Each row is a point. The last column is the point's height on a tilted bowl or saddle (a function of degree 2), plus a little noise. Count its main directions that bend up, bend down and stay straight.
(in the rows, 128 means zero)

Points, 11 rows:
[[145 194  82]
 [104 143 100]
 [114 126 110]
 [160 158 103]
 [170 171  90]
 [139 117 116]
 [112 121 110]
 [ 90 148  89]
 [123 137 112]
 [170 123 108]
 [142 105 115]]
Directions: 0 up, 2 down, 0 straight

Points, 17 rows:
[[165 129 138 111]
 [184 121 153 118]
 [ 99 148 101  72]
 [134  90  75 121]
 [145 123 156 130]
 [ 91  61 129 138]
 [104 151  96  77]
 [ 95 110 119  85]
 [110 100 137 112]
 [109 155 142  95]
 [124 123 145 113]
 [193  76  99  97]
 [145 116 128 108]
 [131 107 106 102]
 [135  90 140 129]
 [145 101 133 116]
 [157 133 114 101]]
Directions: 2 up, 1 down, 0 straight

Points (47 x 7):
[[134 116 123  86 139 107 129]
 [ 67 192 153 142 121 147 187]
 [112 153 134 170  93 137  81]
 [104 171 113 114  93  99 105]
 [106  99 152 133 175 203 137]
 [150 133  89 151 126 129 127]
 [167 150 162  83 111  73  66]
 [ 98 121 162 165 151 147 137]
 [145 130 127 140 146 180 123]
 [119 133 111  73 140 112 151]
 [121 145 133 128 102 141 119]
 [171 108  90 147 171 117 120]
 [116 126 123 147  99 158 117]
 [ 82 109 149 136  92 141 136]
 [ 80 146 122 139 101 118 126]
 [124 107 109 117 149 168 136]
 [159  74 108  95 103 106 158]
 [134  89 126  96 140 114 125]
 [ 68 150 119 107 116 165 192]
 [116 139 111  65 141 170 159]
 [133 112 117 148 136 128 124]
 [ 91 105 127 142 153 136 137]
 [130 117 104 147 171 113  97]
 [130 154 140 124 142 110 124]
 [147 147 152 136 124  71  67]
 [169 151 130 118 194 171 124]
 [101 113 174 140 159  90  91]
 [116 163 145 131 123 142 132]
 [128 102 132 127 101 167 125]
 [141 132 112 141 102 147 120]
 [ 88 109  93 132 130 116 128]
 [132 193 130 161 114 184  67]
 [121  98 157  91 108 140 125]
 [151 133 184 153 173 136 114]
 [101 112 121 159 140 113 105]
 [144 146 130 163 131 134 110]
 [120 138 116 170 106 154 101]
 [121 147 173 147 148 163 142]
 [147 152 105 186 105 122  83]
 [134 143 110 185 175 174  92]
 [151 106  82 111 138  83 125]
 [145 146 160 178 116 167  93]
 [ 81  88 157 129 121 101 118]
 [101  83 137 154 102 130 126]
 [137 120 112 112  91  91 120]
 [132 136  93 155  91 131 107]
 [173 148 172 138 131 132 105]]
Directions: 1 up, 3 down, 2 straight

Points:
[[151 144  79  81 126 157 111 132  78]
 [155 158 144 154  89 134 136 110 111]
 [140 133  93 139  96 149 132 113 107]
 [129 172 158 118 140 145  94 152 112]
 [142 151 116 150 125 137 167 115 124]
 [148 143  95 101 124  79 143 147 124]
 [145  70 123 151 162 166 114  85  76]
 [134 116 173 159 130 125  99  94  96]
 [191 146 117 125 156 166 140 132 107]
 [146 103 151 115 126 123 117 171 120]
 [ 99 128 166  89 154 115 103 140 133]
 [116 104 149 179  83 106 128 145 101]
 [124 109 136 162 131 103 120  78  79]
 [150  60 125 163 125 151  58 171  59]
 [181 109 113 118 112 176 115 150  90]
 [168 139 101 113 153 161 118 139 104]
 [146 125 113 172 149 161  61 130  87]
 [163 101 164 139 147 161 121 105  93]
 [121 122 105 140 117 203 124 147 119]
 [139 139  72 154 150 160 111 105 121]
 [121 147 178  92 155 170 106 118 107]
 [128 152 143 161 117 193 145 123 114]
 [134  95 124 149 179 132 146  99  97]
 [ 91 140 138 154 153 137 129 106 101]
 [149 161 119 125 143  84 139 153 131]
 [141 124 117 124 125 143 133 138 121]
 [164  82 124 139 176 123 130 144  97]
 [109 130  90 126 119  95 135 149 129]
 [144 160 124 128 108  89  78 126 128]
 [119 129 162 153 124 105  81 118 110]
 [135 113 146 123 117 143  98 131 117]
 [ 99 141 152 135 146 140 129 130 114]
 [107 177 146 118  56  92 135 133 129]
 [ 90 126 155 185 127 146 222 111  87]
 [124  95 108 164 165 103 118 161 130]
 [129 143 116  90 139 118  85 150 115]
 [143 141 168  88 135 124 146 150 121]
 [124 135 125 149 137 140 128 101 111]
 [137 136 150 130 136 171 116 132 113]
 [ 93 146 166 140 160 125 156 101  89]
 [152 115  70 145 102 123 141 213 153]
 [141 113 175 110 109 190 134 138 108]
 [152 119 155 114 125 169 118  66  95]
 [152 167 126  93 168  94 123 137 110]
 [122 127 120  72 140 106 116 136 117]
 [108 133  86 155 150  95  95 130 110]
 [113 130 124  95 154 142 167 150 109]
 [107 121 103 149  97 114 129 146 123]
 [135 203 145 109 139 110 126 121 116]
 [123 142 120 152 138 109 171 155 135]
 [129 106 115 118 107 137 139 133 115]
 [ 95 154 140  68 133 151 119 131 107]
 [ 99 101 118 150 148 149 101 136 111]
 [107 166 150  86 126 179 100 175  88]
 [ 72 136 103 118 172 108  88 135  86]
 [138 159 119 100 141 113  99 138 118]
 [128 137 121 111  73 126 135 171 120]
 [159 151 121 113 165 126  96 119 102]
 [166 130 120 149  86 133  67 175  92]
 [136 103 128 124 148  72 138 108  96]
 [ 80 123 170 138 153  90 162 159 108]
 [160 114 123 155 104 113 145  99  97]
 [137 139 142 132 119 154  96 142 116]
 [ 94 129 119 147 151 149 122 100 101]
 [147 118 135 157 124  93 103 136 113]
 [125 114 205 107 129 104  84 112 160]
 [123 122 131 210 117 153 175 137 138]
 [151 142 104 148  95 124  55  96  70]
 [169 163 102 151  79 142 117 198 109]
 [154 166 135 120 157 163 155 178 101]
 [ 80 150 125 125 145 135 125  94  90]
 [141 121 123 134 126 136 121 119 115]
 [141 145 195 135 106 150 168 104 105]
 [111 111 108 166 107  73 116  79  60]
 [156 130 110  89 105  99 126 176 122]
 [193 147  81 130 156 122 116  66  82]
 [148 148  90 150  77 160 132 139 107]]
Directions: 1 up, 5 down, 2 straight

Points, 65 rows:
[[135 144 150 100  96 105 143 149 126]
 [109  99  86  83 160 142 175 124 157]
 [165  84 126 132  87  98 132 167 132]
 [140 155 132 114 122  89 121 121 130]
 [ 94 143 125 130 137 138 118 110 114]
 [ 86 148 117 112 134 161 136  82 138]
 [ 86 124 126 139 129 149 103  96 108]
 [136 138 188 143 118 121 151 135 116]
 [101 111 146 101  90 146 162 151 135]
 [134 119  81 122 130  97 166 101 163]
 [112 171 143 127 115 103 110 151 113]
 [115 110  95 131 106 102 125 144 139]
 [ 93 104 151 126 115 136 145 130 120]
 [104  73 143 104 118 110 116 174 116]
 [118 167 139 159 110 131 158 129  95]
 [ 56 173 178 135 101  97 166 104  23]
 [127 117 152 114 143 120 160  86 128]
 [118 143 148 117  83 131 124 130 132]
 [149  82 124 153 137 117 168 108 111]
 [104 106 122 137 153 123 171 137  96]
 [ 89 155  79 131 148 156 132 179 141]
 [152 137 125 124 126  94 128 120 132]
 [130 134  89 141 121 205 149 113 198]
 [106 166 103 116 136  70 129 100 148]
 [ 52 163 119 158 118 159 143 119  70]
 [124 104 152 109  97 139  79 175 156]
 [132 108 110 129 159 177 171 109 137]
 [152 138 160 144  69 137 142 124 129]
 [ 90 125 106 185  93 148 123 137 146]
 [ 72 129 149 151 106 143 174 112  80]
 [212 129  91  79 154  90 154 125 117]
 [137  98 185 108 100 103  97 170 174]
 [132 133 157 118  75  93 105 132 141]
 [135 126 114  89  90 118 115 111 152]
 [150 133 121 127 138 137 128  89 125]
 [125 155  97  82 139 103 110 113 158]
 [131 159 112 130 126 105 108 103 122]
 [ 44 170  98  96 122 146  99 122  92]
 [151 146 107 127 178 153 158 162 156]
 [176 103 172 121 148 137 163 117  96]
 [143 124 128 172 123 141 124 140 144]
 [139 132 139 136 173 120 127 179 141]
 [126 118 129 112 127 164 114  40 132]
 [111 143 150 167 131  93 110 152 120]
 [141 119 154 135 139 167 116  97 125]
 [117 146 168  84  87 132 160 110 136]
 [135 144 116 105 176 166 170 153 160]
 [ 89 129 123  93 174 117 135 129 147]
 [ 98  69 102 102 114 158 116 153 130]
 [105  99 176 163 153 115 129 105 116]
 [144 109  84 151 142 132  77  69 118]
 [114 113 100 133 134 171 122 101 147]
 [145 116 134 128 123 113 136 130 126]
 [138  84 119 147  43 125 109 154 208]
 [134 150  97 121 115  84  94 113 136]
 [ 96 112 171 129 151 122 145  99 120]
 [115 122 135 142 150 153 124  99 120]
 [126 202 154 164 132  78 124 157 112]
 [177 170 149 161 128  85 164 143 104]
 [130 118  80 145 161 110 115  87 152]
 [170  95  96 131 108 153 135  92 151]
 [135 124 105 124 137 131 102 121 128]
 [145 106  96  85 162 110 150 142 144]
 [194 115  94 167 142 126 158 180 136]
 [156 115 128 109 128 125 150 146 121]]
Directions: 4 up, 3 down, 1 straight

Points, 71 rows:
[[116 164 115 109 133 137 142 112 139]
 [108  88 108 108 130 168 131 120 150]
 [173 126 104 156 130 104 106 182 137]
 [167 119 179 142 154  97 162 120  85]
 [125  75 146 180 160 114 176 129 163]
 [102 145 110  91 109 130  69 143 121]
 [136 112 145 158 125 168 116 118 116]
 [145 123  90 151  99 102 155 162 128]
 [140 187 103  91 144 166 126 139 156]
 [150 131 129 110 111 120 110 150 112]
 [186 132 139 103 151 143 123 150 109]
 [126 116 156 151 132 167 120 167 147]
 [151 116 137 109 129 102 109 121 119]
 [ 85  84 104  94 102 136 143 116 148]
 [119 151 131 140 126 137 100 121 129]
 [141 128 137 140  99 173 194 116 122]
 [127 179 166 120 118 144 118 151 150]
 [125 143 114 155 121 171 115 150 135]
 [149 123 114 170 132 124 150 152 118]
 [118 155 106 135  93 175 135 166 134]
 [104 116 104 122  90 150 120 124 118]
 [104 173  91 111 123 142 141 120 140]
 [150 137 180 117 147 148 139 126 116]
 [155  98 130 124  95 137 146 162 112]
 [141 142 103  74 146  83 136 137 161]
 [ 89 165 102 144 128 146 114 111 149]
 [141 129 173  93 127 136 118 147 138]
 [117 104 146 117 170 134 130 126 142]
 [ 94 162 144  47 130 160 110 161 146]
 [107 141  90 114 148 154 105 136 129]
 [177 151 152 104  85 103 109  81  83]
 [159 114 134 104 165  99 151 130 131]
 [ 73 191 146 115 100 152  82 138 162]
 [111 125 108 156  79 157 120 156 123]
 [147  82 148  85 152 116  91  97 167]
 [130 167  67 130 137 157 134  53 186]
 [158 149 126 148 125 128 133 134  95]
 [126  90 121 126  58  81 109  93 131]
 [163 101 125 112 158 150 114 159 133]
 [147  97 134  78 149 132 138 127 145]
 [105 121  67 102 134 112 153 139 141]
 [109 156  77 217 130 200 159  81 232]
 [143 119 119 157 142 150 118 126 115]
 [166 154 136 158 190 122 145 162 134]
 [144 166 122 133 116 102 124 206 159]
 [104 125  92 110 144  68  87 151 153]
 [ 79 128 103 130 142 184 103 129 148]
 [166 155 176 121 136 161 137  93  89]
 [120 117 165 111 133 136 122 112 138]
 [140 135 130 118 168 154 141 175 143]
 [122 101 115 140 136  82 135 106 150]
 [126 148 123 166 140 139 138 148 136]
 [119  90 112 100 161 107 128 132 152]
 [126 144 101 141 103 130 149 162 124]
 [142 116 145 134 193 108 120 125 136]
 [135 104 126 102 117 174  66 117 155]
 [149 197 105  99  74 111 120 115 136]
 [119 167 129 105 158 140  96  71 173]
 [107  86 168 101 118  97 179 138 185]
 [122 149 143 147 123 100 116 108 132]
 [141 119 133 117 118 108 132 144 116]
 [157 109 166 153 132 135 113  96  78]
 [175 106 141 117 137  98  80 160 136]
 [ 92 154 137 140  95 124 154 102 148]
 [178 205 164 144 168  86 142 102 133]
 [138  96  97 108 132 110 165 124 146]
 [ 89 121 143 172 117 165 129 121 163]
 [138 119 126 103 136  93 121 155 136]
 [ 84 158 169  88  95  95 124 118 176]
 [113 116 137 108 130  98 216 130 189]
 [115 117 129  78 116 124  96 143 133]]
Directions: 6 up, 1 down, 1 straight

Points:
[[126 122 134  86 116 113 133 121 148]
 [ 65 100  59 114 142 108 104 127 166]
 [162 123  87 113 147 114 165 139 172]
 [125 146 153 146 119 112 144 100 146]
 [169 114 119 139  98 118 146 129 147]
 [122 122 194 139 154 138 170 110 176]
 [ 86 144 119 170  54 106 129 133 149]
 [147 136 149 135 108  98 113  72 151]
 [103 129  64 119 131 152  95 104 146]
 [152 151 115 109 120 134 168  73 169]
 [ 84 140 117 153  98  84 148 115 163]
 [155 182 161  92 102 104 145 125 161]
 [140 195 109 153  81 134 112 131 121]
 [206 182 135 133 119  80 112 111 157]
 [115 103  90 147 121 147 126 125 137]
 [ 95  98 152 195 184  89 140  85 213]
 [143 140 131 105 125 165 144 120 141]
 [176 131  77 117 144 155 106 116 148]
 [129 196 101 122 138 143 128 130 144]
 [110 136 118 103 113 157  96 105 128]
 [154 171 155 123 127 130 115 124 130]
 [118 165 109  94 128 110  94 145 136]
 [102  99 106 113 140 153 128  97 151]
 [105 176 129 146 100 135 106 109 124]
 [139 121  60  99 151 144 176 117 192]
 [137 105 149 103 153  95  91 117 156]
 [116 112  70 109 169 140  39 142 153]
 [129 109 109 123 117 102  89 130 136]
 [107 125 123 129 113 144 130  86 142]
 [151  97  43 141 135 158 120 119 165]
 [129 122 142  77 135  98 159 115 176]
 [160 114  91 169 138 138 175 113 168]
 [140  86 128 169 123 112 120 124 149]
 [142 141  90 128 105 102 143 149 147]
 [152 120 115 125 143 131 112 140 131]
 [139 169 130  72 110 133 155 117 164]
 [107 136 129 149 101 136 155 126 140]
 [110 134 156 151 177 135 139 107 159]
 [176 124 142 111 116 133 116  98 144]
 [109 138  92  96  93 115 161 113 169]
 [111  93 133 107 172  86 126 204 153]
 [128 154 109 132 111 136 120 122 124]
 [145 119 147 138 140 122 123 108 141]
 [108 166 155 157  84 154 177 101 161]
 [123 139 155 163 160 139 118 140 135]
 [190 137 110 141 115  97 115 150 145]
 [130 123 173 193 128 142 113 164 136]
 [150 186 169 163 103 178 164 138 150]
 [127 140 137  84  88 131  79 153 126]
 [148 172 150 134 100 114 130  80 139]
 [135 108 125 131 111  95 117 169 138]
 [143 165 140 151 147 143 127 179 134]
 [142 114 120 108 135 107 105 126 140]
 [106 126 131 134 180  67 106 128 175]
 [173 127 194 137 109 110  94 182 150]
 [128  96 104 146  95 125 147 111 151]
 [131 171 137 163 157 138 106 129 132]
 [110 121  90 150  89  93 111 112 146]
 [150 155 154  96 150  88 134 181 163]
 [124 144 151 140 128 177  86 174 118]
 [149 160 131  84 143 164 122 167 141]
 [139 119 122 104 147  82 107 125 156]
 [166  88  62 147  83 129 121 175 162]
 [140 133  97 108 110 158 106 134 126]
 [173 178 135  83 153 130  96 106 155]
 [ 91 125  95  86 166 146 158 134 168]
 [105 135 119 134 128 143 134  77 148]
 [105  94  98 134 142 150  96 137 131]
 [111 139 130 129 109 114 117 116 131]
 [154 154 137 156 119 124 175 109 154]]
Directions: 7 up, 0 down, 1 straight
